Rows are points. Each copy is the shape, with its points in the same order, stretched, turned, moved and blurred by noise. Is it also mirrored, or only turned?

Shape, 9 rows:
-.25	.05	.00
.47	.39	.14
.21	.03	.06
.03	.13	.44
-.11	.19	.67
.19	-.39	.35
.02	-.01	-.07
-.08	.20	-.18
.12	.00	-.51
Copy 1 (9 x 3):
-.34	-.06	-.01
.45	.14	.27
.11	-.09	.23
-.12	.14	.45
-.31	.25	.69
-.15	-.37	.48
-.03	-.13	-.03
-.05	.04	-.13
.09	-.28	-.38
Copy 1 is: only turned
Copy 2:
-.11	.13	-.03
.60	.08	.13
.30	-.07	-.01
.13	-.01	.45
.13	.06	.76
.13	-.54	.28
.09	-.02	-.16
.03	.23	-.19
.14	.07	-.60
Copy 2 is: only turned
Copy 3, 9 rows:
-.02	-.12	.24
.00	.38	-.42
-.02	.00	-.24
-.37	.02	-.04
-.58	.00	.01
-.28	-.48	-.33
.10	-.12	-.06
.17	.07	.14
.51	-.03	-.03
Copy 3 is: mirrored

Shape, 7 rows:
.07	-.01	.14	-.08
-.06	.33	.48	.07
-.20	.23	-.06	-.01
.03	-.31	-.37	.05
-.41	-.01	.33	-.04
-.27	.00	.38	-.49
.48	.10	-.36	-.06
Copy 1, 7 rows:
-.19	.20	-.07	-.03
-.33	.61	.14	.15
.03	.15	.23	-.07
.04	-.36	-.22	.10
-.48	.14	.35	.03
-.63	.19	.08	-.35
.39	.11	-.39	-.12
Copy 1 is: mirrored
Copy 2 (7 x 4):
.10	-.26	.13	-.05
.13	.06	.49	.09
-.15	.03	.00	.10
-.02	-.53	-.38	.11
-.30	-.24	.42	.06
-.32	-.21	.45	-.41
.41	-.14	-.47	-.11
Copy 2 is: only turned

Shape, 11 rows:
-.21	.07	-.19	-.10	-.33	-.17
.14	-.03	-.06	.33	-.28	-.13
-.11	.24	-.22	.22	-.31	.10
.18	.17	.09	-.21	-.12	-.02
.22	-.82	.07	.77	-.12	.42
-.01	-.33	-.13	-.36	-.37	.38
.01	.21	-.11	-.29	.18	-.01
.21	.10	.25	-.38	-.24	-.14
.18	-.13	-.16	-.24	-.02	-.09
-.75	.20	-.22	-.06	.16	-.11
-.18	-.09	.03	-.26	-.20	.21
Copy 1, 11 rows:
-.25	.30	-.20	.31	.01	.03
.23	.05	-.04	.56	.00	.11
.05	.21	-.12	.42	-.33	.05
.20	.27	-.02	.01	.10	.06
.29	-.93	.17	.64	-.12	.58
-.28	-.05	-.27	-.13	-.04	.57
.01	.16	-.15	-.16	-.02	-.23
.08	.41	.02	-.08	.32	.17
.03	.02	-.29	.00	.18	.07
-.57	.07	-.03	.25	-.28	-.50
-.24	.06	-.03	-.03	-.07	.24
Copy 1 is: mirrored
Copy 2 (11 x 6):
-.10	.26	-.12	.08	-.23	.14
.27	.12	.04	.42	-.07	-.10
-.20	.02	.06	.27	-.11	-.08
.20	.08	.13	-.25	-.09	-.15
.75	-.47	.34	.82	.06	.34
.16	-.35	-.13	-.11	-.34	.38
-.09	.10	.02	-.30	.22	.09
.32	.20	.05	-.35	-.24	-.02
.24	.07	-.21	-.09	.05	.13
-.60	.41	.13	.11	.21	.45
.00	-.12	.10	-.09	-.20	.32
Copy 2 is: mirrored
Copy 3:
-.15	.19	-.30	.07	-.27	-.13
.26	.01	-.01	.39	-.26	-.15
.04	.23	-.29	.46	-.18	.11
.24	.32	.11	-.02	-.19	.17
.13	-.94	.28	.82	-.13	.22
-.16	-.15	-.14	-.07	-.46	.43
.21	.29	-.17	-.18	.14	.21
.21	.34	.20	-.19	-.30	.12
.28	-.04	-.10	-.16	-.14	.04
-.41	.24	-.44	.06	.34	-.20
-.18	.05	-.04	-.03	-.25	.28
Copy 3 is: only turned

Shape, 12 rows:
.03	-.22	.01	-.15	.29	-.28
.08	-.27	.34	.04	-.06	-.17
-.05	-.17	.18	-.11	.25	.16
.04	-.28	.10	-.09	.12	.20
-.10	-.26	-.13	-.23	-.03	.25
-.14	-.25	.16	-.22	.01	-.18
-.05	.38	.20	-.01	.26	-.23
.40	.04	.24	-.21	-.06	.06
-.08	.23	.21	.33	-.27	.02
-.09	-.18	.28	-.09	.12	.28
-.06	.89	.24	.24	.17	-.27
-.06	-.28	-.19	.19	.10	.03
Copy 1 (12 x 6):
-.22	-.31	.17	-.31	.01	-.28
-.01	-.30	.21	.09	-.24	-.37
-.23	-.33	-.14	.01	-.05	-.12
-.13	-.39	-.07	.02	-.13	-.02
-.24	-.26	-.05	-.09	-.17	.21
-.29	-.19	.17	-.15	-.25	-.22
-.12	.12	-.13	-.07	.19	-.35
.18	-.16	-.26	-.09	-.17	-.15
.15	.11	.08	.41	-.02	-.12
-.23	-.30	-.18	.16	-.16	-.10
.08	.49	-.23	.16	.42	-.39
-.07	-.36	.26	.05	.11	.04
Copy 1 is: mirrored
Copy 2:
-.01	-.44	-.15	-.13	.12	.04
-.25	-.24	.27	-.02	.01	-.16
-.23	-.27	.02	-.07	-.20	.28
-.10	-.28	.15	-.07	-.31	.24
.12	-.19	.05	-.29	-.51	.20
-.17	-.32	.02	-.29	-.07	-.05
-.34	.13	-.37	.01	.25	.04
.00	.11	.37	-.12	.15	.22
-.31	.37	.04	.14	-.26	-.30
-.35	-.20	.17	-.06	-.34	.30
-.49	.64	-.57	.19	.34	-.12
.09	-.28	-.10	.09	-.38	-.09
Copy 2 is: only turned
Copy 3:
.41	-.12	-.02	-.08	.17	-.27
.24	.14	.21	.18	.32	.15
.09	-.09	.14	-.21	.34	-.10
.06	-.14	.08	-.20	.34	.10
-.14	-.06	-.22	-.32	.26	.09
.17	.17	-.06	-.02	.28	-.12
.22	.00	.34	.11	-.11	-.43
.27	.06	.35	-.20	-.03	.29
-.21	.09	.29	.40	.04	.16
-.04	.02	.19	-.18	.41	.04
.06	.03	.60	.37	-.43	-.54
-.01	-.36	-.14	.05	.26	.03
Copy 3 is: mirrored
Copy 4 (12 x 6):
.00	-.26	.08	-.39	.25	.01
.06	-.36	.02	-.09	-.21	-.12
.20	-.16	-.10	-.12	.12	.31
.13	-.11	.05	-.16	.01	.35
.06	.18	.04	-.35	-.15	.51
-.03	-.26	-.06	-.41	-.09	.16
.14	-.06	-.58	-.06	.17	-.35
.36	.09	.06	-.06	-.16	-.20
-.22	.01	-.31	.19	-.33	-.27
.24	-.14	-.18	-.05	-.02	.30
.12	.08	-.94	.18	.18	-.85
-.34	-.06	.10	-.06	.11	.31
Copy 4 is: mirrored

Shape (12 x 8):
-.02	.17	-.20	-.02	.31	.00	.09	-.05
-.07	.08	-.22	.20	.11	-.04	.05	.17
-.27	.05	-.21	.32	.19	.14	-.86	-.08
-.07	-.14	.09	.01	-.14	-.03	.10	-.26
-.20	-.30	.12	.05	.26	.18	.09	-.07
.07	.23	.40	.04	.02	.06	.03	-.29
.04	.23	-.14	.23	-.11	.12	.01	-.13
-.06	.28	-.20	.07	-.11	.18	-.15	-.12
.07	-.28	-.17	.24	.13	.07	-.13	-.01
.11	-.01	-.18	-.02	-.12	.00	.05	-.16
-.03	.19	-.15	.16	-.16	-.23	.10	-.22
.07	-.37	-.04	.02	.01	.12	-.05	.34
Copy 1, 12 rows:
.00	-.01	-.01	-.22	.22	.08	.00	-.21
.17	-.10	.06	-.08	.04	.14	-.31	-.11
-.18	.08	.27	.09	-.28	-.23	-.56	-.75
.28	-.09	-.06	.07	-.20	-.17	.13	-.03
.14	-.34	-.14	.16	-.11	.11	.20	-.38
.11	.15	.18	.08	-.01	.00	.42	-.12
.29	.18	.00	-.12	-.13	.05	-.13	-.15
.06	.20	-.04	-.24	-.23	-.01	-.12	-.14
.17	-.06	-.13	.29	-.08	.03	-.21	-.28
.21	.08	-.17	-.05	-.02	-.11	-.05	.08
.36	.06	.12	-.19	.03	-.24	-.08	.03
-.02	-.25	-.16	.35	-.20	.20	-.16	.03
Copy 1 is: mirrored
Copy 2:
.19	.17	.03	-.03	.23	-.14	.12	-.23
.35	.03	-.02	.05	-.06	-.12	.01	-.12
-.08	.19	-.42	-.13	.20	-.32	-.61	-.29
.01	.08	.32	-.13	.02	.21	-.06	-.02
.23	-.01	.09	.12	.34	.16	-.08	.06
-.30	.16	.43	.03	.15	.01	.03	-.12
.09	.32	.22	.01	-.06	.00	-.04	-.25
-.01	.42	.01	-.06	-.07	-.08	-.04	-.15
.21	-.09	-.09	.07	.11	.16	-.16	-.21
.06	.13	.06	-.18	-.08	.23	.10	-.21
.19	.19	.35	-.26	-.18	-.03	-.06	-.31
.13	-.22	-.26	.20	-.06	.13	.05	.05
Copy 2 is: mirrored
Copy 3 (12 x 8):
.12	.14	-.30	.02	-.08	-.10	-.02	-.16
.26	.07	-.07	-.08	.11	.16	.04	-.04
.11	.01	-.03	.00	-.23	.29	-.94	-.13
-.44	.00	-.04	-.10	-.13	.14	.07	-.02
-.32	-.09	-.25	.14	.19	-.13	-.04	.06
-.33	-.01	.09	.21	-.24	.00	.00	-.30
.05	.08	-.03	.10	-.18	.35	.06	-.08
.02	.32	-.11	.09	-.24	.31	-.18	-.08
.01	-.26	-.16	-.07	-.07	.08	-.08	.17
-.10	.11	-.11	-.12	-.24	.13	.11	.04
-.10	.13	.01	-.27	-.18	.31	.08	-.24
.00	-.16	.03	-.07	.13	-.12	.05	.44
Copy 3 is: mirrored
Copy 4:
-.08	.13	-.19	-.01	.12	-.16	.05	.01
-.09	-.04	-.19	.16	.12	-.07	.06	.24
-.68	-.23	.21	.68	.17	-.26	-.22	-.27
.09	-.24	.07	.05	-.13	-.07	.25	-.16
.30	-.11	.06	.13	.25	-.04	.21	-.09
-.11	.20	.16	.06	-.29	-.17	.22	-.30
-.10	-.01	-.25	.22	-.22	-.15	.04	-.02
-.30	-.01	-.26	.23	-.15	-.04	.05	-.21
.05	-.17	.09	.30	.12	-.13	-.10	.08
-.01	-.17	-.14	.02	-.11	-.04	.01	-.06
-.22	-.13	-.12	.06	-.29	-.27	.19	.04
.18	-.10	.10	.17	.15	.26	-.07	.19
Copy 4 is: only turned
